Rows are points. The window is the flat piece filled in between its corners: a triangle in 3 columns, a solid with four corners in 4, and so on. A path goes straight from each point to the next, and from the last back to the first. After which points does the path pass through the window?

Window (4 x 4)
[[ -8  53 -52  42]
 [  8  43   5  -7]
 [  3  -8  -3  -2]
 [-33 -27  27  -4]]
Path:
(1): [  9  48 -25  47]
(2): [ 8 -3  6  8]
(3): [-17  13 -23 -27]
(4): [-34   2 -27  -4]
(5): [ -8   3 -10  36]
(6): [ -3 -24  38  28]
(7): [-26   8   6 -18]
(8): [-25  24 -41   0]
(9): [  3  -4 -10  64]
(10): [13 43 19 15]
(11): [ -3  33 -15 -28]
(12): [-21  22 -48  23]
(13): [  3  21 -18  57]
(14): [ -3  44 -35  45]
(15): [-13  51 -53  24]
(16): [ -5  54 -54  25]
Through the window after points: 2, 6, 10, 14

Window (4 x 4)
[[ 21 -27  15  33]
 [-11  33 -17 -29]
 [-63 -11  37  15]
 [ -1   0 -39   7]]
Path:
(1): [-61  23  20  19]
(2): [-55 -11  19  -6]
(3): [-50 -13  20  -2]
(4): [-44  28  37  38]
(5): [-20  16  24  31]
(6): [ -9 -42  17 -12]
(7): [-29 -12 -19 -37]
(8): [-21  27 -19   0]
(9): [-15  30 -12   1]
(10): [-10  -2 -15 -42]
(11): [-22 -52  -8   4]
(12): [-15   0  16  51]
(13): [ -8  66 -29   1]
(14): [-24 -19 -21 -35]
(15): [-30   2 -11 -53]
(16): [-35  32 -22  42]
Through the window after points: 3, 9

Window (6 x 6)
[[-45  17 -15  22 -36  -4]
 [ 60 -46  19  36   8  22]
 [ 65   7  31  12 -22 -21]
 [-74  55 -20  -6  25 -11]
 [-33 -28 -50 -30   1  34]
 [ 38  -3 -26  28  17 -27]]
Path:
(1): [  0  25 -30  24 -20  17]
(2): [-15  -5  -8  17  -4 -29]
(3): [-26 -54 -16 -11   7 -31]
(4): [  3   3 -27  24  11  14]
(5): [ 30  23 -13  45 -25  17]
(6): [-18 -29 -11   5 -11 -27]
(7): [ 29 -47  21  19  14 -49]
(8): [49 14 -3 37 -5 20]
Through the window after points: 1

Window (8 x 8)
[[ 41   3 -32  -6 -11  -9  46  -3]
 [  7 -13  20  37  -6  15 -23  28]
 [ 37  18 -10  29  10 -10 -74  -4]
 [ 14 -12  32 -23  37  12  47 -27]
 [  3   6 -47  -4  20  -1 -13  16]
 [ 29  72 -33 -36 -80  54 -31 -86]
 [ -5  35  33  81  12  10  13  21]
 [ 11  21 -11 -42 -13 -28  32   3]]
Path:
(1): [ 50  16 -28 -32  27  20 -14  37]
(2): [ -5   1 -26   1  -2  -9  -5 -13]
(3): [  4   8  -6  -3 -39  -6 -10 -85]
(4): [ 36  56 -17 -36 -22  56   1 -17]
(5): [ 32  13  15  17  19  20 -18   9]
(6): [-11  10  15  16  -5  -2 -10 -17]
(7): [ 19  -1 -18  25  -5 -13  28 -11]
(8): [ 43  45   1 -20  -3  29  21  33]
(9): [ 37  22  16 -16  14  30  28   9]
(10): [-18 -22  11 -10  15 -21  24 -59]
(11): [-24 -29   8  21  10 -13  24 -15]
(12): [ 66  28  20 -30  16  37  15   2]
Through the window after points: 3, 7, 9, 11

Window (9 x 9)
[[ 43   4 -40  -5  35 -39  15  50   4]
 [ 13 -18 -15  43  42 -39   4 -27  24]
 [-29 -11 -12  52   2  20  -2  29 -24]
 [-30  12 -12 -10  34  -8  -8  -8  38]
 [ 39  44   8  12 -46  42  34 -23 -24]
 [ 39 -31 -22 -16 -12  24 -38  34 -60]
 [ 37  15 -46  77  21  -4 -52  12 -26]
 [ 28  35 -42 -33 -61  13  45 -44 -13]
 [ -8  13 -46 -46  30  54  34  -7  -8]]
Path:
(1): [ 31  14 -17  11 -30  36  13  -8  -7]
(2): [ 13  51  -3  10 -10  -3  34 -17 -43]
(3): [-14  17 -27   8  -3 -19   4  -6 -59]
(4): [ 31  -1 -32  24   4  33  11  -2  15]
(5): [ 20 -42 -30  21 -24  -3  18  32  52]
(6): [  1  45 -22  15  18  -1  11 -35  -5]
(7): [ 11  23 -20   3  24  10  -6 -12 -59]
(8): [ 31 -15 -24  -5 -20  19  -6  17 -10]
Through the window after points: 1, 7

Window (9 x 9)
[[  8   0 -83 -10  27  -8  21  19  29]
 [-32   9  10   5 -33 -22 -16  44 -66]
 [-44  29  35  50 -30   3  -4   3 -48]
 [-48 -39 -11 -10  35  53   3   4  10]
 [-20 -16   3 -25  25  27 -26 -35   0]
 [-31  34  47   7 -41  -8  -7  43 -15]
 [ 15 -40  -8  -2  55  80 -27  -7  11]
 [ -7  24 -44 -25  64   6  23  25  -5]
 [  2 -28 -29   2  64 -27  18  16  24]]
Path:
(1): [-14  54 -65 -22  41   9 -35  40  -8]
(2): [-27  19  -7  10   0   9 -14  42 -19]
(3): [  0 -11   6 -14 -23 -38  42   2 -16]
(4): [  1 -11 -31 -19  -2  13  22  20  -1]
(5): [-22  12 -43  15  36 -12 -18  21   5]
(6): [-53  -1   5  18   0   9 -33  34   3]
(7): [ -6   7  13  14  -6  13  12  -3 -59]
(8): [-14 -22  -9 -19  30  24  30 -13 -21]
(9): [-25 -18 -33  -2  47  20 -10  14   9]
(10): [-14  43 -11  -4  18   1 -86  74 -63]
(11): [-20 -15 -18   1 -10 -10  30   9 -10]
(12): [  2  16 -11  -1   1  61  54  25 -28]
(13): [-54  -2  10  31  17 -33 -46 -14   2]
(14): [-47  22 -42  -7  57   7 -23  15   2]
(15): [ 28 -27   7  13  -9  -7  50  35  -9]
(16): [ -9 -26  -3  -2  23   2  49   5   7]
Through the window after points: 4, 6, 10, 16
